Rows are points. The ring and each string are closed loops that go straight from each point to the next, and from the last back to the first. Before rounding, they use only three directions, however many columns there are. Count how often each string passes through the ring. Passing back the other way cancels.
In the rows, 128 means zero.

Ring (6 x 4)
[[166 165 112 159]
 [142 178 106 136]
 [117 154 128 112]
 [135 112 137 119]
 [188  82 120 152]
 [197 100 119 168]]
String (17 x 4)
[[189 105 102 152]
 [213  97 102 174]
 [213 108 134 199]
 [173 128 143 171]
 [173 125 123 157]
 [184 116 104 152]
 [217  90 101 173]
 [222  71 121 184]
 [188  92 135 166]
 [161 124 127 145]
 [177 102 102 137]
 [191  66 109 141]
 [187  60 137 152]
 [205  42 110 146]
 [195  74 100 143]
 [178 105 113 146]
 [169 118 129 153]]
Times through: 2
String (8 x 4)
[[166 150 138 170]
 [193 131 135 189]
 [212  95 112 178]
 [201  95  96 155]
 [194 107 105 159]
 [203 122  99 172]
 [171 136 104 147]
 [160 137 121 146]]
Times through: 1

Ring (9 x 8)
[[196  99 175 179  92 150 128 170]
 [204 175 141 147  97 135 123 133]
 [192 215 116 131 113 121 119 102]
 [157 239 104 120 137 111 119  77]
 [116 210 120 129 155 115 125  81]
 [102 155 138 155 160 122 127  99]
 [114  87 155 191 152 130 127 125]
 [135  58 166 205 138 137 127 145]
 [180  69 180 195 103 150 129 171]]
String (12 x 8)
[[217 125 150 175  91 139 121 151]
 [239 167 159 146  68 148 125 162]
 [201 175 168 135  83 150 131 157]
 [172 154 155 152 110 139 128 137]
 [178 142 160 158 106 141 128 145]
 [167 133 168 159 108 145 131 150]
 [172 102 151 186 119 134 123 139]
 [174  57 147 217 127 129 118 141]
 [170  16 178 228 116 145 125 172]
 [178  14 179 230 111 146 125 176]
 [184  71 150 207 116 133 120 146]
 [182 113 135 187 121 126 118 127]]
Times through: 1

Ring (6 x 11)
[[135 127 171 163 117 124 140  88 143 130 179]
 [116 135 116 136 108  95 108 102 148  77 202]
 [115  95  95 105  83  98  67 135 142  47 153]
 [126  71 131 105  77 124  67 140 130  69 109]
 [158  52 178 144  85 152 108 130 136 136  81]
 [170  73 197 180 104 153 150 106 147 176 110]]
String (13 x 11)
[[106  67 116  71  65 120  29 155 116  26  99]
 [160  42 131 138  76 131  95 145 152 115  87]
 [177  45 135 169  86 131 127 134 168 150  99]
 [150  76 167 149  94 139 115 119 140 129 115]
 [136  94 219 142 103 161 117 103 113 133 112]
 [157  98 232 179 116 164 157  87 130 179 124]
 [118 140 222 148 122 147 131  78 112 126 168]
 [122 124 169 140 109 125 115  97 130 104 168]
 [142 102 135 154 102 114 122 110 154 115 161]
 [151  92 111 161  98 104 125 117 169 117 162]
 [126 106 129 131  97 111  99 116 143  85 160]
 [ 87 129 130  86  93 107  58 117 114  28 171]
 [ 84 110 114  68  80 105  34 135 111   7 149]]
Times through: 1

Ring (10 x 14)
[[109 168 187 117  77 122 122 115 103 124 137 139 124  91]
 [144 186 161 109  79 135 119  73  77  93 159 138  70 115]
 [151 189 123 106  88 139 117  74  73  96 163 129  50 146]
 [136 178  94 105  97 139 116  90  84 106 157 128  53 171]
 [ 97 151  75 104 104 135 115 120 110 121 140 137  79 190]
 [ 59 127  77 108 107 127 116 156 137 144 121 143 119 188]
 [ 35 115  94 115 106 115 119 194 157 176 103 137 163 171]
 [ 26 115 123 125 102 101 124 228 168 210  90 123 204 140]
 [ 41 129 160 129  93  96 128 224 160 213  93 116 213 106]
 [ 77 150 185 124  82 108 125 168 131 169 115 128 173  88]]
String (27 x 14)
[[ 64 131 110 108  97 129 115 135 130 124 125 155 118 162]
 [ 69 143 107 122 104 107 125 202 140 200 110 106 162 151]
 [ 60 136 111 121 103 108 124 201 145 195 108 114 167 149]
 [ 49 123 125 111  95 123 117 152 142 137 115 156 143 148]
 [  7  99 131 118  98 110 119 202 173 173  91 155 196 142]
 [ 19 108 144 120  95 109 121 198 166 175  94 149 195 129]
 [ 61 135 142 117  92 116 121 164 138 156 115 140 155 129]
 [ 57 130 154 114  88 121 118 145 136 133 118 157 148 123]
 [ 37 126 193 128  84  99 127 205 159 191  95 135 216  82]
 [ 61 148 198 137  85  87 133 233 151 233  94  97 230  67]
 [ 88 160 163 128  90 101 129 194 130 201 114 101 177 100]
 [ 90 155 151 117  88 118 122 146 119 149 127 130 136 120]
 [ 93 151 170 108  79 134 116  88 107  87 141 168 103 114]
 [129 177 206 110  68 136 118  61  83  74 155 161  88  80]
 [161 199 205 111  67 136 120  51  64  77 167 143  68  78]
 [129 182 148 119  88 118 125 136  97 155 141 107 113 117]
 [112 166 140 111  87 130 119 108 100 116 143 138  96 132]
 [104 157 137 106  87 136 115  92 101  95 145 155  86 139]
 [106 160 131 108  89 132 117 105 103 110 143 144  92 142]
 [139 177 118  99  88 149 112  49  75  64 167 155  34 158]
 [163 194  87 101  96 145 115  65  65  90 172 124  22 178]
 [133 170  87  96  96 151 111  55  79  66 166 154  26 185]
 [101 151 103  99  94 145 111  78 100  78 150 163  61 172]
 [106 151  56  95 105 150 109  79  97  80 154 156  38 212]
 [ 89 143  34 100 114 139 112 125 115 122 140 137  66 226]
 [ 80 146  82 114 107 119 120 172 129 171 123 116 125 177]
 [ 80 146 115 114  97 122 120 151 125 150 125 131 126 152]]
Times through: 3

Ring (9 x 14)
[[109 174 145  83 103 189 147 141 149 106 131  83 123 164]
 [ 88 210 159  91 115 203 148 143 144 135 125  69 123 170]
 [ 57 233 159 134 159 162 121 144  94 178  92  86 125 137]
 [ 59 219 149 153 176 121 109 144  71 191  67 113 131 109]
 [100 171 131 145 159  77 121 141  82 182  40 153 150  84]
 [129 138 121 129 138  66 133 139 100 161  38 169 157  81]
 [155  94 105 111 117  64 133 137 114 115  60 177 152  84]
 [147  92 104 104 113  90 124 136 115  84  97 157 135 101]
 [134 115 116  95 108 128 128 137 125  81 118 129 127 125]]
String (29 x 14)
[[174 102 115  92  94  76 165 137 148 134  41 178 170  93]
 [179  74  99 102 102  49 147 135 129 114  44 195 165  76]
 [145  79  92 131 137  38 106 136  82 103  65 189 143  65]
 [127 104 103 131 141  65 105 137  82 107  80 166 134  81]
 [146  66  87 126 133  47  99 135  81  76  88 183 132  71]
 [156  57  86 111 117  62 106 134  97  57 103 176 130  83]
 [111  99  96 140 154  68  80 137  60  82 108 158 116  82]
 [106 136 117 128 143 102 105 139  87 111  99 136 124 104]
 [118 143 126 106 121 129 129 139 118 112 102 124 131 124]
 [105 139 121 116 134 127 109 139  98  96 120 120 117 121]
 [102 147 128  97 118 169 115 139 117  73 154  92 106 150]
 [126 179 157  47  66 237 178 141 197  92 150  60 126 199]
 [125 193 163  51  70 230 186 142 198 118 129  64 136 193]
 [106 173 140 106 123 147 138 141 124 135  97 109 133 134]
 [100 176 140 112 130 144 132 141 117 138  96 110 131 131]
 [ 98 199 154  97 117 177 150 142 140 146 102  89 133 153]
 [ 93 231 172  82 105 215 171 144 166 163 104  65 137 178]
 [ 93 190 146 115 135 148 134 142 115 151  90 106 133 132]
 [ 62 201 141 149 172 125 100 143  69 161  90 110 121 112]
 [ 38 217 142 173 199 111  80 144  38 178  83 111 115 100]
 [ 85 189 141 132 151 125 121 142  94 162  78 118 133 115]
 [ 89 206 152 124 142 136 140 143 112 183  64 113 144 123]
 [ 74 224 155 147 165 113 132 144  90 217  37 124 150 105]
 [ 57 205 135 189 208  52  89 143  29 220  23 155 142  61]
 [ 82 178 128 171 186  51 101 142  50 199  26 164 147  64]
 [122 163 131 140 148  57 141 141  98 202   7 174 169  73]
 [142 150 132 108 115  92 161 140 135 170  34 158 167 100]
 [167 117 118 110 111  52 164 138 133 170   8 192 181  75]
 [169 123 126  87  91  94 176 138 159 148  39 165 172 105]]
Times through: 0

Ring (9 x 14)
[[133 117 133 117 125 135 131 134 114 110 136 129 117 127]
 [136 120 104 119 132 144 186 144 101 118 131 138 131 109]
 [136 125  98 124 132 143 199 142 104 126 124 137 140 104]
 [135 130 107 128 128 139 190 139 112 131 120 132 141 106]
 [133 136 133 134 121 128 153 130 127 134 117 121 137 116]
 [128 132 163 134 112 116  87 113 146 127 117 112 126 136]
 [125 123 171 129 111 113  54 104 152 118 120 111 118 147]
 [126 116 167 123 113 117  53 106 145 110 126 115 113 149]
 [129 115 151 118 119 126  89 121 128 107 133 122 112 139]]
String (24 x 14)
[[124 103 171 115 114 116  24 100 146  97 132 117 104 160]
 [132 126 161 122 117 126 103 131 124 113 137 117 110 134]
 [131 120 139 122 121 129 117 125 124 115 129 124 121 130]
 [130 105 125 114 126 133 112 119 121 105 130 132 121 133]
 [134 108 116 112 130 141 144 135 106 105 137 136 119 124]
 [137 124 121 118 129 143 177 151  98 115 140 132 120 113]
 [136 127 125 122 126 139 168 145 107 120 134 129 124 114]
 [133 119 119 122 126 136 150 131 116 118 126 131 130 119]
 [135 108  76 116 138 149 199 135 100 117 123 148 143 106]
 [134 114  91 120 133 143 184 132 108 121 121 141 141 109]
 [135 129 124 126 125 135 165 138 114 126 126 128 131 114]
 [138 140 118 131 127 140 202 151 106 135 126 128 136 102]
 [137 136  99 132 130 141 212 142 110 139 116 133 149  98]
 [132 127 109 131 126 133 169 125 124 133 111 130 146 111]
 [131 126 131 128 122 129 135 123 128 126 119 125 133 122]
 [133 133 144 129 119 128 136 132 125 126 126 120 125 122]
 [133 145 160 136 115 123 132 134 130 134 124 112 125 122]
 [130 124 141 127 119 125 114 119 133 122 121 122 128 129]
 [125 121 158 131 113 114  65  99 154 122 113 114 128 143]
 [121 124 190 134 104 102  12  86 172 120 112 103 119 158]
 [124 128 191 132 106 107  32 102 159 119 121 103 112 153]
 [129 128 163 128 115 121  91 120 137 119 127 114 117 136]
 [128 120 152 124 117 122  88 114 137 115 125 119 120 138]
 [121  98 167 116 113 112   7  86 157  97 123 118 110 164]]
Times through: 2
String (26 x 14)
[[129 126 169 126 113 119  77 119 138 115 130 113 112 141]
 [130 124 151 125 118 125 105 124 130 117 128 119 119 133]
 [129 120 172 120 114 121  68 121 134 107 137 114 105 145]
 [128 109 156 115 118 125  70 117 130 101 136 122 107 146]
 [132 118 153 116 121 131 104 133 117 105 142 123 106 135]
 [134 114 137 113 125 137 126 138 108 103 143 129 109 129]
 [132 107 116 112 129 139 137 130 110 105 135 136 121 126]
 [131 113 121 119 126 134 133 125 120 114 126 132 127 125]
 [135 126 127 122 126 137 159 141 110 120 132 128 124 117]
 [138 127 109 120 131 146 200 154  95 121 136 135 128 105]
 [138 115  77 116 139 153 225 150  89 119 130 148 140  98]
 [134 113  89 119 134 144 187 134 106 120 122 142 141 109]
 [132 124 128 125 124 132 143 129 121 122 125 127 129 121]
 [136 134 125 128 125 136 175 143 112 129 127 127 131 110]
 [138 142 119 132 126 139 203 151 106 136 126 127 136 101]
 [134 133 132 129 122 132 156 136 119 128 125 124 130 116]
 [135 141 135 133 121 132 169 140 119 135 123 121 133 111]
 [133 132 140 129 120 129 139 132 124 126 125 121 127 121]
 [133 135 145 131 119 127 137 132 126 128 124 119 127 122]
 [132 145 160 137 114 122 129 132 133 135 122 111 126 122]
 [128 140 170 139 110 113  89 113 150 134 114 107 128 134]
 [125 125 162 132 111 113  65 100 155 124 112 112 128 143]
 [127 118 147 126 117 120  85 107 143 119 118 120 127 138]
 [130 132 164 130 114 120  94 121 137 123 125 113 119 135]
 [130 132 165 129 114 121  97 124 135 122 128 113 117 134]
 [129 126 157 126 116 122  95 120 135 118 126 117 119 135]]
Times through: 3

Ring (7 x 14)
[[105 183  77  90 127 150 153  72 123 118 167 140 150 102]
 [136 184  98 101 116 148 131  82 102 124 147 139 125 125]
 [151 142 122 121 132  98 149 122 115 123 103 146 106 137]
 [147  95 149 142 147  58 163 166 138 129  65 148  90 133]
 [117  77 182 161 133  79 136 192 152 155  64 134  72 106]
 [ 90 100 174 152 118 123 118 171 152 164  99 124  83  83]
 [ 88 141 120 118 125 138 141 118 143 140 139 132 123  85]]
String (29 x 14)
[[ 95 124 164 143 108 146 105 150 137 163 116 122  87  87]
 [106 125 125 124 135 108 155 133 144 133 116 139 116 100]
 [ 93 127 100 111 149  98 182 120 157 120 127 146 139  93]
 [ 76 148  99 105 133 138 159 103 151 130 154 136 143  78]
 [ 82 164 120 113 108 174 117 102 131 148 161 124 123  79]
 [103 152 141 127 105 160 106 122 123 153 136 124 101  94]
 [111 158  97 104 132 127 157  98 130 122 141 142 135 106]
 [114 184  42  73 152 116 198  56 130  91 166 156 176 114]
 [113 213  38  66 133 154 172  35 113  98 190 149 177 111]
 [111 208  87  91 104 188 117  60 101 130 181 131 138 105]
 [115 191 110 105 100 181 106  82 102 140 163 128 120 106]
 [130 230  75  82  99 195 112  41  82 122 189 133 142 121]
 [143 199  70  85 126 141 152  60  98 107 158 147 145 133]
 [145 169  81  96 140 107 170  85 113 105 133 152 138 135]
 [124 145 128 122 122 125 134 122 123 136 120 136 108 114]
 [134 154 137 125 111 138 115 120 109 142 120 132  98 120]
 [161 150 132 125 121 111 130 122 102 129 102 142  95 143]
 [168 124 110 119 156  52 186 130 123 104  80 160 114 154]
 [158 112 111 121 162  43 195 138 135 105  77 161 117 146]
 [129 124 145 134 126 107 135 144 128 140  99 137  95 117]
 [128 114 169 148 117 113 116 161 127 154  88 130  76 114]
 [145  70 176 160 146  46 156 195 146 140  43 145  71 130]
 [147  48 167 159 168   7 190 206 163 127  27 155  80 133]
 [132  89 136 136 158  48 184 164 153 122  71 152 105 122]
 [117 121 148 136 125 113 132 147 135 145 103 134  95 107]
 [102  91 200 166 108 124  96 189 143 176  82 119  60  90]
 [ 88  76 224 180 100 132  80 210 151 192  76 111  45  76]
 [ 80  68 212 175 113 117 101 209 164 184  76 116  57  72]
 [ 75 101 210 168  91 163  70 186 145 193 104 106  57  66]]
Times through: 1
String (24 x 14)
[[141 153  87 101 147  92 179  99 124 105 121 154 136 132]
 [122 152 126 120 118 135 129 116 120 137 127 135 109 112]
 [123 198 120 109  90 193  88  82  91 146 163 123 110 111]
 [115 169 139 123  96 174  93 110 107 153 143 123  99 104]
 [131 162  93 102 135 115 161  95 120 115 133 147 133 123]
 [146 180  66  87 142 110 177  71 111  98 142 155 149 137]
 [153 204  98  98 105 163 114  70  81 124 153 137 120 138]
 [134 159 141 127 105 149 104 119 105 146 124 129  93 120]
 [122 139 144 131 115 132 119 133 122 146 115 131  96 110]
 [136 124 119 122 145  81 169 133 134 120  98 149 114 125]
 [126 114 176 152 112 120 106 165 126 159  89 127  71 111]
 [137  66 186 165 140  55 146 202 149 149  44 140  65 122]
 [129  37 199 176 151  29 160 227 167 151  24 142  59 116]
 [125  76 145 143 159  43 184 176 161 127  64 150 100 116]
 [117 118 140 133 132 103 145 145 139 138 101 138 102 108]
 [102 107 191 159 103 139  91 175 136 174  95 118  65  90]
 [101  49 222 184 123  84 113 227 164 178  48 123  46  89]
 [120  55 178 163 152  44 165 205 167 145  46 143  77 109]
 [129 100 129 131 154  61 180 152 149 122  82 150 110 120]
 [117 125 156 139 116 126 117 147 129 152 105 129  88 106]
 [127 117 158 142 122 109 126 155 129 147  93 133  85 114]
 [142 119 121 124 148  71 173 137 134 118  90 151 112 131]
 [169 132 102 114 156  56 187 121 120 101  87 161 119 155]
 [170 172  93 102 134 103 157  90  97 106 118 153 123 155]]
Times through: 1
